Each point is reached from the start by the listed moves, each made once or not at all, plus a little noise. Say if it took an odd or an even number of moves. Then give how often each move was made.

Moves:
(1): [ 39 -32   9]
(2): [ 20  45 -18]
Start: [ 17   1 -18]
Points:
[ 19   3 -18] -> even (0, 0)
[ 56 -29 -11] -> odd (1, 0)
[ 38  45 -34] -> odd (0, 1)
[ 74  14 -27] -> even (1, 1)

Moves:
(1): [75  7 23 25 24 28 20 14]
(2): [-4 54  1 10 -6  4  6 13]
(3): [-14   0  42  -4  10  22 -15  -9]
(4): [ -1 -11  -9  61  -7   8 -28 -15]
(5): [ -8   7 -16   3  45  -8  -1  -6]
(6): [ -1 -18 -21  -7  -1  47  -2  19]
(7): [-17  -4   7  19   7   6  50  -6]
(8): [ -5 -10   6  10   6 -13   2  48]
Start: [  6   2 -24 -18  -4 -20  36  15]
Points:
[ 42 -35  25  87  35  78  61  66] -> even (1, 0, 1, 1, 0, 1, 1, 1)
[ 45 -16  46  93  35  30  64  48] -> odd (1, 0, 1, 1, 0, 0, 1, 1)
[75 51 -6 79  7 22 36 25] -> odd (1, 1, 0, 1, 0, 0, 0, 0)

Moves:
(1): [ 32 -10   0  -2  -2   4   4  -4   0   7   7   3  -6   5  -8   7  -7]
(2): [ 6 44 -7 21 -1 -2 -3 -3  0 -8 14 -5 -5 -1 -8  2 -2]
(3): [ -2   4  32   4   3 -10  -4   9   3  -3   5  -5  -2   2   1  -4   5]
(4): [  5  -9   6  46 -12   4  -8   1   1   2   9 -11 -13 -12   9  -7  -1]
(5): [10  2 -2 10 30 -2  3 -3  2 -6 -3 -3  4 -8  5  2  1]
(6): [ -4  11  14   2  -3  36  -4  -6   3   3 -16   4  -4  -5  -3  15   0]
(7): [-3  3 -2  2 -1 -2 33  4  3  6  3 -2  3  1  2 -5 12]
(8): [  8   3 -12   2   2   5  -1  41  -3  -5  -6  -1  -8   0   5  -8   0]
(9): [ -3  -1  -5  -8  -2  -3   0  -2  37  -6   8  -3 -11  -2   7   8  -5]
(10): [  0   5  -2  -4   5 -15 -12   3   4  42 -10  -7   3   3  -3   9   6]
(11): [-5 -5 -1  3  6 14 -5  3 -2 10 28  0  0  4  0 -6 -1]
(12): [-5  5  4  4  4 -4 -1 -3 -3  6 -3 26 -5  7  2  6 -3]
(13): [ 6 -1  1  4 -6 -2 -5  7 11 -1  1 10 32 -3 -3  3  5]
(14): [  2  -8   2  12   4   8   7   0  10  -9 -12  -7   7  46   7   2  -5]
Start: [  2   3  18   3  27   3 -13   6  -2 -17  -1 -18   6 -16   0  -4  27]
Points:
[ 39  48  21  33  62  36 -30  -1   5  31  21 -25  -1 -21 -19  24  24] -> even (1, 1, 0, 0, 1, 1, 0, 0, 0, 1, 1, 0, 0, 0)
[ 39  23  47  90  27  20  10  16  17 -10  54 -46  -9  24   4 -16  28] -> odd (1, 1, 1, 1, 0, 0, 1, 0, 0, 0, 1, 0, 0, 1)
[ 14  56  18  40  64   1  10  55  40 -30  46 -37 -12 -24  14 -14  37] -> odd (0, 1, 1, 0, 1, 0, 1, 1, 1, 0, 1, 0, 0, 0)
[ 19  38  33  95  29   2 -12  73  26  19  32 -46  27  24  10 -17  44] -> odd (0, 1, 1, 1, 0, 0, 1, 1, 0, 1, 1, 0, 1, 1)
[ 54  30  19  89  21  53 -43  47  21  24  14 -33  14  21  -6  13  21] -> odd (1, 1, 0, 1, 0, 1, 0, 1, 0, 1, 1, 0, 1, 1)
[ -3  22  70  18  22  24 -29  13  10 -13 -15  19  26 -16  -2  17  36] -> even (0, 0, 1, 0, 0, 1, 0, 0, 0, 0, 0, 1, 1, 0)

Moves:
(1): [ 13  12   6  -8   1  -1  -3   3   6   0  -6   9   6   4  -1   7  -4   8
  -6  -2   6   7   4 -15  -2   1  -9]
(2): [  2  27  28   2   5   4  -7  -1   9  -1   9   9  11 -11  -9  -2  -4  11
   6  11   4   8   8   4  -4  14  23]
(3): [  2  -4   9   3  -1  -1   6  11  -6  -1  -8   5   1   8  -4   3  -6   3
   8 -10   1   5  -3   5   4   7  -1]
(4): [  2   2  -6  22  -5  -1  -6  13   8   7  -7   3  -5  -2  -1   2  -6  -1
  -6   6  -2  11   3  13  -6  -4 -20]
(5): [-10   5  -6   3  31  -9   8  20 -13 -14  -1   7  -1  -5 -19 -15   6  -5
   0   7  10   8   3  10 -12   5  -7]
(6): [-15   2   0   3  -3  16  -5   0   6  -3   1  26   3 -25  -7  10 -18   3
  -8 -17  -7   3   2  -6  -1  -7  -2]
(7): [-1  4 -7 -7 -4 -5 22  0  0  3 -5  1 -1  2  8 -1 -7 -2 -9  0 -1  3 11 13
 18 11 -9]
(8): [-11   5  -7 -17 -15   2  -5  23   1   4   0   9   8  -2 -13   3  17   1
  13   4   5 -11   7   8 -10   0   4]
(9): [-15 -11   4  -8 -12  -4   4  11  24   4  13  -6  -1  -3   5  -5   3   0
 -11  -7  -5   2  -9  -4   4   8  -1]
(10): [  8  -3   0  20   6  -1   6   9  19  31  -4  -5 -22   8 -14  -8   6  -6
  -9   6   7   0  10   1   3  -5   8]
(11): [ -1   5  -1  -1   2   3   8   3   2 -11  18  -9   5   3  -7  -2 -16   2
  -4  -3  10  -4   5   9   6  -6   0]
(12): [ -3  -7  -4   1  -4   3   8  -1  -7 -18   2  14   2  12  -2 -17  -5  -2
  -2   5  14  -2  -6   0  -5  -9  -1]
(13): [-13   2   0   8   7  -5  -1   6   9  15   1  -2  14  10   7   8   7 -16
  -8  -3   4  -1  11  -1 -13  -1   3]
(14): [-16  10  -4  -8   1   4  -5  -5  -2  -1 -11   5  -4  13   5   7  13   1
   3 -10   8   5  -2   2  -4  -5  -2]
(15): [  8  -1  16   0  12   6   0   4   2   1   6  -2  -5  -1  26   1  20  -5
   5   0  -7   1   4  -2 -12 -10  -6]
(16): [ -3  -4   5 -11  -9 -10   6  -2  -6  -3   7  12  -4  -7   0  10   5  10
 -17   2  -8   3  -5   8 -15 -10  12]
(17): [  9   0   3  15   6  -1   3 -12   9 -16   4 -11   6  -4 -21   0  19 -11
  -3   0   5  -1  16   2  19   3  10]
(18): [ -2 -16 -16   0   4   3   4   4  11  -2   3   9   8  -5  -3  -6   7  19
   1  -3   7   7  -1  -1   0  -8   1]
(19): [ -2   5  -5  -7  15   6  -6 -14  13 -12  -4  13 -14 -12   5  29 -14 -18
  16   2   0 -12   0   4   4  12   6]
(20): [  2 -14   3  -7  -3  29  11   0   3   4 -12 -16  -4   3 -10  12  -7   5
  -6  31  11   0 -12  -3 -13 -17  -7]
(21): [  4  -5   2  -3   3   2  -2   1  -2   2 -13  -2   3  -5   3  -3   5  -7
   4 -11  20   2  -9   3  -4  -6  -5]
(22): [  2 -16 -11 -20  -2   1  -1  -4  -5   9  10   3  -9   0  -2   4  17  -9
   1  11   0  23  11   2  12   4  -2]
(23): [-11  -3  -2  -8  -2  -7  -4   2   3  -2 -14  -8  -4  14   5  -4  -5  -8
  -5   0  -2   3  19   8  -8  -9  -6]
(24): [  6  -6  -2 -11  22  11  -9  -7   3   5   0  20   1   3   3 -15  12  -9
 -10 -12 -13   4 -16  24  -2  10 -10]
Start: [  8 -11   6   6 -12   4  -4 -19 -14 -13  12  14   4 -37  15  -6  20  13
 -14   8   8  12  11 -10  25   6 -18]
Points:
[ 10   8  26 -22  -3  41  30  -4   7 -20 -14  23  31 -26  -1  10   1  51
 -19  11  74  44  14   7  26  -2 -28] -> odd (1, 1, 1, 0, 0, 0, 1, 0, 0, 0, 1, 0, 0, 1, 0, 0, 0, 1, 0, 1, 1, 0, 0, 0)
[  9  28  12 -22  52  25  12  36  16 -10  10  95 -23 -18 -11  -8  51 -18
  -9  25  51  59  50  68  16  32 -49] -> odd (1, 1, 1, 1, 1, 0, 1, 1, 0, 1, 1, 1, 0, 1, 1, 0, 0, 0, 1, 0, 0, 1, 0, 1)
[-16   4  34 -24  16  32 -29 -29  45   0  19  66  36 -55  -1   4  70 -15
 -47 -34  30  67  26   1  29  27 -14] -> even (1, 1, 0, 0, 0, 1, 0, 0, 1, 0, 0, 0, 1, 1, 0, 0, 1, 0, 0, 0, 1, 1, 0, 1)
[  9 -51  38 -15  28  62   8 -20  68   1  35  70 -24 -83 -14  29  62   6
 -41  21   3  54  16  25  26   8  12] -> odd (0, 1, 1, 0, 0, 1, 0, 0, 1, 1, 0, 0, 0, 0, 1, 1, 1, 1, 1, 1, 0, 1, 0, 1)
[-23 -24  42  22  11  40  22  26  28 -15  20  59 -29 -51 -37  -4  62   7
 -53  41  39  79  30  21   0 -19 -18] -> even (0, 1, 1, 1, 1, 1, 0, 0, 1, 1, 0, 1, 0, 1, 1, 1, 1, 0, 0, 1, 0, 1, 0, 0)
[ 12 -17  18 -19  22  51  25 -12  31  17  -6  37 -36 -32  18  33  45  11
   1  46  38  53  40  16  34  13  -9] -> even (0, 1, 1, 0, 0, 0, 1, 0, 0, 1, 0, 0, 0, 1, 1, 0, 0, 1, 1, 1, 0, 1, 0, 0)
[-14 -10  -2  27  60   7   3  23  38 -11  32  46 -16 -30   3 -16  34 -26
 -18  47  53  53  77  35 -10 -10 -21] -> even (0, 1, 0, 1, 1, 0, 0, 0, 0, 1, 1, 1, 1, 0, 1, 0, 0, 1, 1, 0, 0, 1, 1, 0)
[ 14 -31   2  -7  49  24  26  23   7   4 -16  54  15 -42  31  -6  60   7
 -67  21  36  57   4  41 -34 -22 -76] -> odd (1, 0, 0, 1, 1, 0, 1, 0, 0, 0, 0, 0, 1, 0, 1, 1, 0, 1, 0, 1, 1, 0, 0, 1)
[  6 -15  -6   9  37  -7  21  42  25  -4 -27  46 -16 -10  -5   3  74 -65
 -16  24  69  49  90  40  11   7 -55] -> odd (1, 0, 1, 1, 1, 0, 1, 1, 0, 1, 0, 1, 1, 0, 1, 0, 1, 0, 1, 0, 1, 1, 1, 0)
[ -4  15  23  21  51  -2  26  30  29  -5 -19  89  -6 -30  18   8  43   2
 -27   8  71  60  38  35 -22   1 -29] -> odd (1, 1, 1, 1, 1, 0, 1, 0, 0, 1, 0, 1, 1, 1, 1, 1, 0, 1, 1, 0, 1, 0, 0, 0)
